Each point is reached from the start by the listed moves, each made once or not at all, plus a little noise. Is the number of moves made odd or even? Then give how often each move was made.
(in the rows, 128 means zero)

Moves:
(1): [179 115 122 101 122]
(2): [135 184 118 119  93]
Start: [ 99 158 160 107 118]
Points:
[156 201 147  70  76] => even (1, 1)
[ 98 157 161 106 120] => even (0, 0)

Moves:
(1): [174 128 158 133 101 152 118 123]
(2): [132 184 115 125 136 132 129 135]
(3): [ 83 136 190 150 123 133 139 103]
(4): [146 123 101 184 127 126 127  90]
(5): [140 131 143 127 183 120 115 127]
(6): [126 120 106 126 140 205 153 120]
(7): [150 124 109 109 128 123 203  90]
(8): [134 134 134 155 136 120 148 189]
Start: [145  80 133 120 120 118  98 136]
Points:
[105  86 179 167 134 191 155 162] => odd (0, 0, 1, 0, 0, 1, 0, 1)
[134  92 189 123 169 109 171  72] => odd (0, 0, 1, 0, 1, 0, 1, 0)
[135  85 166 221 188 181 142 122] => odd (0, 0, 1, 1, 1, 1, 0, 1)
[120 145 182 162 199 186 142 170] => odd (0, 1, 1, 0, 1, 1, 0, 1)
[121 155 202 163 186 112 117 178] => even (0, 1, 1, 0, 1, 0, 0, 1)
[169  82 114 203 128 107 117 158] => even (0, 0, 0, 1, 0, 0, 0, 1)

Moves:
(1): [178 137 149 131 126 120 120 140 133 134 120 137 100 127 135]
(2): [122 171 132 126 146 135 128 138 106 136 122 120 133 156 121]
(3): [119 114 164 122 123 144 127 121 122 143 126 130 133 132 124]
(4): [125 132 125 154 130 137 139 123 138 126 121 127 134 124 129]
(5): [128 131 131 133 165 117 128 122 112 114 121 106 123 120 124]
(6): [134 117 112 127 141 160 127 125 130 127 120 112 136 127 151]
(7): [133 125 130 115 135 137 151 143 127 137 139 138 123 124 125]
(8): [117 116 139 141 118 123 122 174 128 137 115 126 127 135 123]
(9): [121 134 126 125 135 134 128 127 153 125 112 114 125 138 117]
(10): [132 117 121 127 146 121 123 127 125 153 126 139 126 130 121]
(11): [135 144 134 135 143 118 117 136 138 132 173 106 152 125 143]
(12): [120 122 131 123 135 133 122 133 139 116 126 158 127 125 133]
(13): [142 119 120 125 130 120 138 134 131 126 112 129 159 127 124]
(14): [126 106 128 117 141 124 150 108 127 119 126 125 123 182 137]
Start: [137 135 150 129 166 139 128 117 119 139 138 145 128 136 144]
Points:
[192 151 170 142 205 141 148 158 181 137 145 160 151 129 152] => odd (1, 0, 0, 1, 0, 0, 1, 0, 1, 0, 1, 1, 1, 0)
[181 113 167 146 198 140 148 194 168 170  85 190 123 143 126] => even (1, 0, 0, 1, 0, 0, 1, 1, 1, 1, 0, 1, 1, 0)
[144 149 139 150 249 175 150 126 149 132 155  79 151 125 163] => even (0, 0, 0, 1, 1, 1, 1, 0, 1, 0, 1, 0, 0, 0)
[179 185 197 139 220 199 140 146 140 175 145 105 140 164 165] => even (1, 1, 1, 1, 0, 1, 1, 0, 1, 0, 1, 0, 0, 0)
[148 113 169 134 207 190 154 136 146 147 160 148 196 124 174] => odd (0, 0, 1, 1, 0, 1, 1, 0, 0, 0, 1, 1, 1, 0)

Moves:
(1): [168 137 122 110 121 132 124 127 114 131 140 120 131 132 136 126 123 130
 158 135 126 125 116 129 126]
(2): [111 156 133 118 135 124 106 126 149 138 119 127 129 107 109 109 141 141
 151 125 132 118 142 126 131]
(3): [135 132 146 126 111 124 125 112 138 132 125 130 146 136 131 132 139 143
 116 118 129 138 136 124 105]
(4): [142 138 116 156 125 125 134 130 138 126 137  92 128 130 112 131 134 133
 135 139 133 131 131 143 120]
(5): [129 109 145 144 157 127 148 123 152 144 125 138 122 130 108 116 123 119
 136 129 130 127 123 129 113]
(6): [121 135 129 128 109 173 134 124 127 112 108 128 126 123 147 142 153 136
 162 124 123 109 126 128 141]
(7): [136 130 131 105 117 111 155 147 143 141 128 132 132 127 121 121 142 140
 124 118 116 118 105 126 143]
(8): [135 131 129 142 153 133 122 149 128 134 115 131 132 121 134 128 120 131
 116 124 128 135 121 145 128]
(9): [120 121 122 126 125 142 115 124 139 134 127 131 117 145 117 111 144 133
 116 130 118 125 118 128 118]
(10): [126 128 119 131 113 136 125 133 134 152 135 140 134 119 141 133 140 124
 121 135 148 120 131 122 119]
(11): [129 136 122 115 112 136 141 125 119 116 144 153 110 115 131 126 112 126
 117 129 135 149 126 139 128]
(12): [134 144 112 141 121 125 112 123 138 105 111 144 117 127 138 148 120 105
 137 131 122 125 122 125 141]
(13): [117 118 123 117 144 119 109 142 153 121 153 109 151 130 120 139 122 147
 149 121 129 144 113 131 118]
(14): [127 136 121 115 129 135 140 114 129 136 124 135 122 150 139 128 125 120
 116 110 141 124 136 131 145]
(15): [123 136 137 138 148 116 124 117 130 123 131 119 116 119 159 134 127 118
 120 134 134 131 113 131 127]
(16): [137 139 146 129 127 128 135 137 146 136 145 128 103 131 122 157 117 137
 134 126 103  92 131 119 125]
(17): [132 133 131 114 139 130 132 128 109 127 122 137 118 138 124 144 147 116
 127 135 138 131 128 132 126]
(18): [118 124 129 125 128 121 129 108 117 140 128 153 132 133 122 127 133 162
 128 122 127 131 134 125 145]
(19): [122 119 126 134 119 113 138 148 122 141 131 117 112 136 141 123 134 128
 146 116 111 133 138 135 111]
(20): [116 139 142 135 127 131 121 132 138 111 116 137 125 150 129 108 128 133
 139 144 140 118 120 130 130]
(21): [141 111 121 130 127 124 122 130 129 117 119 116 110 126 136 127 122 136
 123 127 143 142 126 130 130]
(22): [125 132 129 126 133 136 128 123 128 136 121 125 125 137 131 123 130 133
 129 148 126 151 134 117 134]
(23): [138 137 110 117 144 134 122 134 128 105 123 133 141 133 139 123 147 134
 141 143 121 119 140 125 131]
(24): [110 119 130 125 127 127 132 107 141 142 115 137 132 130 125 133 109 122
 104 146 124 125 137 161 123]
Start: [121 157 118 126 126  94 151 113 132 125 138 141 127 136  88 133 146 151
 121  98 129 106 118 127 122]
Points:
[128 170 118 109 128  56 151  67 215 141 140 139  88 190  92 204 159 197
  89  87 123  98  85 169 123] => odd (0, 0, 1, 1, 0, 0, 1, 0, 1, 0, 0, 1, 1, 1, 1, 1, 1, 1, 0, 0, 1, 0, 0, 1)
[119 230 121  93 124 152 131  64 196 188 149 159 100 151 115 181 182 228
 145 122 143 109 114 183 106] => odd (1, 1, 1, 1, 0, 1, 0, 1, 1, 1, 1, 0, 1, 1, 1, 1, 1, 1, 0, 0, 0, 1, 0, 1)
[196 226 128 146 150 133 161  88 174  93 120 125  90 161 129 204 194 148
 205 148 108  79 109 119 103] => odd (1, 0, 1, 1, 1, 1, 0, 0, 0, 0, 0, 1, 0, 0, 1, 1, 1, 0, 0, 0, 0, 1, 1, 0)
[ 77 178 130  99 164 129 117  92 182 131 124 172  68 115  99 173 152 219
 135 107 128 105  97 187 128] => even (0, 1, 0, 0, 0, 1, 0, 1, 1, 0, 1, 0, 1, 0, 1, 1, 1, 1, 0, 0, 1, 0, 0, 1)
[181 184  68 104 104 118 134 132 196  83 147 115 108 165  91 180 195 236
 222 108  80  55  70 130 152] => odd (1, 0, 0, 1, 0, 1, 1, 0, 1, 0, 0, 1, 1, 0, 0, 1, 0, 1, 0, 0, 1, 0, 1, 0)
[140 203 123 129 144 127 183 149 204 153  64 141 109 179 109  97 248 201
 183 111 168 101 137 153 109] => odd (0, 1, 1, 1, 1, 1, 1, 1, 0, 1, 0, 0, 0, 1, 0, 0, 1, 0, 1, 1, 1, 1, 1, 0)
[ 99 175 131 109 141  41 134  77 215 166 134  99 147 131  77 127 165 249
 122 115 141 153 111 161 121] => even (0, 1, 1, 1, 0, 0, 1, 0, 0, 0, 0, 0, 1, 0, 1, 0, 0, 1, 0, 0, 1, 1, 0, 1)
[ 45 198 143 104 116 120 112  48 206 155 113 177 159 150 132 138 181 216
 148  97 174  86 126 155 128] => even (0, 1, 1, 0, 0, 1, 0, 0, 0, 1, 0, 0, 1, 1, 1, 0, 0, 1, 0, 1, 0, 0, 0, 1)
[108 184 113  95 105 125 158  86 187 125 154 138 112 166 102 117 164 229
 172 151 122 132  54 181 139] => even (1, 0, 0, 1, 0, 1, 1, 0, 1, 0, 1, 0, 1, 0, 1, 0, 0, 1, 0, 1, 0, 1, 0, 1)
[169 216  64  95 151  96 107 135 188 116 145  87  70 194  88 160 185 184
 220 119 106 101 131 136 112] => odd (1, 1, 0, 1, 0, 0, 0, 0, 1, 0, 0, 1, 1, 1, 0, 1, 1, 0, 1, 0, 1, 1, 1, 0)
[156 153  91  96 140 108 199 131 180 137 152 118  98 138 137 154 188 174
 191 154 143 142  84 183  89] => odd (1, 0, 0, 1, 1, 1, 1, 0, 0, 1, 1, 0, 1, 0, 1, 0, 1, 0, 1, 0, 1, 1, 1, 1)

Moves:
(1): [154 131 131 131 126 138 113 119 125  92 113 139 125 134 119 137 120 104
 111 140 114 105 137 152 131 125]
(2): [120 150 138 120 110 121 127 130 141 140 118 153 119 149 129 106 133 125
 131 137 128 138 109 112 106 116]
(3): [141 124 117 126 114 115 131 126 123 128 156 141 123 132 114 142 132 142
 136 108 113 122 121 141 143 122]
(4): [127 132 138 123 125 133 112 109 128 150 122 128 104 121 142 121 135 127
 122 127 127 135 138 124 140 120]
(5): [108 129 126 112 128 120 129 123 128 128 125 139 122 126 146 122 142 120
 136 124 134 118 114 122 134 140]
(6): [146 111 116 148 120 100 112 143 114 134 134 103 143 121 108 131 117 125
 126 114 123 148 133 135 116 158]
(7): [130 135 114 117 113 133 128 126 101 132 128 111 121 127 136 101 143 131
 124 118 108 139 135 118 133 129]
(8): [110 131 108 116 141 134 150 133 143 125 147 136 123 136 127 149 140 104
 144 108  94 123 131 117 113 153]
(9): [128 110 153 116 131 130 124 127 156 130 106 112 164 138 136 121 129 131
 103  95 106 117 140 131 112 112]
(10): [126 121 120 115 126 122 134 123 124 137 140 118 124 127 125 133 138 124
 126 139 126 141 128 124 122 120]
(11): [139 126 132 118  99 140 132 119 136 133 126 146 123 117 140 130 106 128
 121 133 127 130 122 130 136 124]
(12): [114 121 115 132 116 119 134 129 125 149 148 110 104 141 137 133 120 126
 133  99 136 131 119 114 132 126]
(13): [129 110 129  92 140 123 121 144 136 154 139 135 146 155 132 126 124 139
 125 131 122 130 130 123 129 105]
(14): [145 138 121 113 133 132 127 129 146 126 112 112 126 132 126 134 156 127
 120 107 129 114 131 106 132 150]
(15): [144 128 129 129 128 130 124 133 121 140 135 136 132 125 123 130 129 135
 119 114 117 122 114 137 133 128]
(16): [134 135 116  95 143 146 118  85 163 141 150 116 146 118  96 135 130 140
 157 131 132 132 122 135 108 119]
(17): [155 137 137 151 130 129 133 113 129 118 140 116 132 149 132 151 135 133
 142 126 134 128 126 122 123 138]
(18): [146 154 112 120 135 120 114 127 112 129 109 133 123 121 131 114 149 157
 115 114 136 110 123 128 111 125]
(19): [135 121 143 121 140 122 138 140 125 134 120 117 132 142 109 126 121 121
 133 116 123 132 138 137 113 137]
(20): [126  96 140 144 124 150 141 131 132 119 114 143 114 136 137 128 123 105
 118 140 114 129 123 116 136 141]
(21): [137 145 114 126 117 144 124 137 131 133 134 128 125 144 119 127 124 141
 123 124 133 135 127 146 106 138]
(22): [119 110 113 135 104 125 116 104 110 169  99 111 132 118 121 143 111 108
 122 132 130 136 134 152 130 136]
(23): [124 120 120 111 148 140 126 129 117 127 136 134 142 115 121 122 140 126
 126 124 135 131 145 107 135 128]
(24): [138 112 140 129 100 113 105 130 134 120 142 117 121 124 138 148 120 138
 124 136 157  82 143 101 148 127]
Start: [111 115 117 127 134 133 101 123 142 144 112 141 137 166 135 145 128 126
 138 122 138 138 131 145 142 117]
Points:
[197 140  38  44  57 126  36  64 131 171 181 143  99 147 109 173 163 147
 133  61  90  88 127 160 126 151] => even (1, 0, 1, 1, 1, 1, 1, 1, 0, 1, 1, 0, 0, 0, 1, 1, 0, 1, 0, 0, 1, 0, 0, 1)
[127 119  65  52  82 132  73 113 204 185 117  93 125 216 143 128 189 132
 130   7 103  89 117  65  62 183] => odd (0, 1, 0, 0, 1, 1, 1, 1, 1, 0, 0, 1, 0, 1, 0, 1, 0, 1, 0, 1, 1, 0, 0, 1)
[ 75  83 120  24  76 120 119 124 163 190 138 128 128 199 171 129 149  93
 130  45 106 111 151  48 118 120] => odd (0, 1, 0, 0, 1, 0, 1, 1, 1, 1, 1, 1, 0, 0, 0, 0, 0, 0, 1, 0, 0, 0, 1, 1)
